Each row is a point. Any point is a mix of the corners, with weights that add up to 1. It lies inside the corners' shape when no weight is negative. Say inside or outside, and name the corners with a negative weight.

Corners:
(1): [-0.70 -0.08 -0.48]
(2): [ 0.13  0.75 -0.16]
(3): [ 0.32 -0.45  0.47]
(4): [0.04 0.55 0.08]
Points:
[ 0.06  0.56 -0.05] -> inside
[-0.15  0.74 -0.33] -> outside (3)
[0.23 0.60 0.11] -> outside (1)
[0.10 0.24 0.11] -> inside

Corners:
(1): [ 0.32 -0.30 -0.03 -0.30  0.75  0.28  0.14 -0.55]
(2): [ 0.27 -0.19 -0.21  0.16 -0.69  0.24  0.33  0.17]
(3): [-0.76  0.93  0.25 -0.09  0.71  0.02  0.09  0.16]
(4): [ 0.48 -0.12  0.66  0.61 -0.39  0.29 -0.41  0.05]
(5): [ 0.40 -0.07 -0.05  0.92  0.21 -0.37 -0.19  0.86]
(6): [-0.17 -0.36  0.57 -0.30 -0.19  0.54  0.25 -0.14]
(7): [-0.58  0.94  0.23  0.10 -0.61 -0.15 -1.08  1.19]
(8): [-0.32 -0.93 -0.22 -0.24 -0.54 -0.31  0.48 -0.58]
(9): [-0.63  0.17  0.27 -0.40 -0.15 -0.62  0.36  0.28]
Points:
[-0.22  0.36  0.14  0.06 -0.34  0.01 -0.41  0.54] -> inside
[ 0.03 -0.22  0.28  0.08 -0.35  0.12 -0.03 -0.12] -> outside (5)
[-0.29 -0.10  0.10 -0.25  0.68 -0.14  0.48 -0.19] -> outside (2, 4, 7)
[-0.16 -0.39  0.52 -0.19  0.24  0.13  0.38 -0.76] -> outside (2, 5, 7)
[ 0.21 -0.51  0.12  0.09 -0.19  0.06  0.32 -0.11] -> outside (3, 7)
[-0.16 -0.19  0.10  0.05 -0.24 -0.08  0.00  0.15] -> inside
[ 0.01 -0.26  0.14  0.03 -0.05 -0.07  0.20 -0.09] -> outside (7)
[-0.32  0.44  0.16  0.13  0.40 -0.05  0.01  0.26] -> inside

Corners:
(1): [ 0.23  0.21 -0.37 -0.04 -0.12  0.76  0.15 -0.25  0.47 -0.53  0.10 -0.01]
(2): [-0.23 -0.51  0.33 -0.70  0.13 -0.47 -0.74  0.37  0.23 -0.44 -0.70  0.07]
(3): [ 0.01 -0.47  0.87 -0.30 -0.13  0.06 -0.03 -0.08  0.51  0.41 -0.67  0.08]
(4): [-0.03  0.73 -0.86 -0.26  0.24  0.59  0.65  0.42  0.24 -0.21  0.50  0.26]
(5): [ 0.26  1.11 -0.73 -0.32 -0.61  0.13  0.32  0.87  0.38  0.11  0.01 -0.21]
(6): [ 0.35  0.33 -0.05  0.27  0.21 -0.04 -0.70  1.00 -0.55  0.49 -0.30  0.10]
(7): [ 0.53  0.83 -0.93  0.34  0.49 -0.66  0.03  0.98 -0.25 -0.05 -0.45 -0.43]
(8): [ 0.13 -0.27  0.61 -0.16 -0.01 -0.21 -0.61 -0.38  0.42  0.06 -0.34  0.71]
(9): [ 0.30 -0.51  0.54 -1.12 -0.08 -0.31 -0.15 -0.02 -0.07  0.50 -0.77  0.24]
(10): [-0.13  0.72  0.13  0.08  0.10  0.24  0.24 -0.23  0.05 -0.32 -0.70  0.18]
(11): [ 0.20 -0.16  0.62 -0.44  0.20 -0.41  0.18 -0.32 -0.25 -0.43  0.07  0.49]
(12): [-0.39 -0.60  0.79 -0.74  0.12 -0.14 -0.74 -0.64  0.01  0.33  0.03  0.42]
(13): [-0.36  0.66 -0.49  0.51 -0.61  0.39  0.54  0.10 -0.03 -0.42 -0.29  0.35]
Points:
[-0.02  0.48 -0.16 -0.08 -0.20  0.11  0.18  0.19  0.10 -0.15 -0.27  0.16] -> inside
[ 0.12  0.23  0.10 -0.15 -0.03 -0.09 -0.17 -0.03 -0.09  0.09 -0.26  0.25] -> outside (2, 3, 4)
[-0.25  0.02  0.04 -0.10 -0.09 -0.11 -0.42  0.22  0.09  0.14 -0.20  0.24] -> outside (1, 9, 10, 11)
[-0.13 -0.01  0.27 -0.27 -0.21  0.29  0.14 -0.35  0.43 -0.34 -0.09  0.30] -> outside (6, 7, 9)
[-0.11 -0.33  0.50 -0.44  0.02  0.10 -0.48 -0.14  0.06  0.28 -0.31  0.37] -> outside (5, 7, 11)
[-0.05 -0.26  0.46 -0.28 -0.08  0.36  0.05 -0.58  0.52 -0.42 -0.38  0.44] -> outside (5, 6, 7, 12)
[ 0.06  0.36 -0.15 -0.13 -0.07  0.18  0.11  0.13  0.01  0.03 -0.08  0.08] -> outside (2, 8)
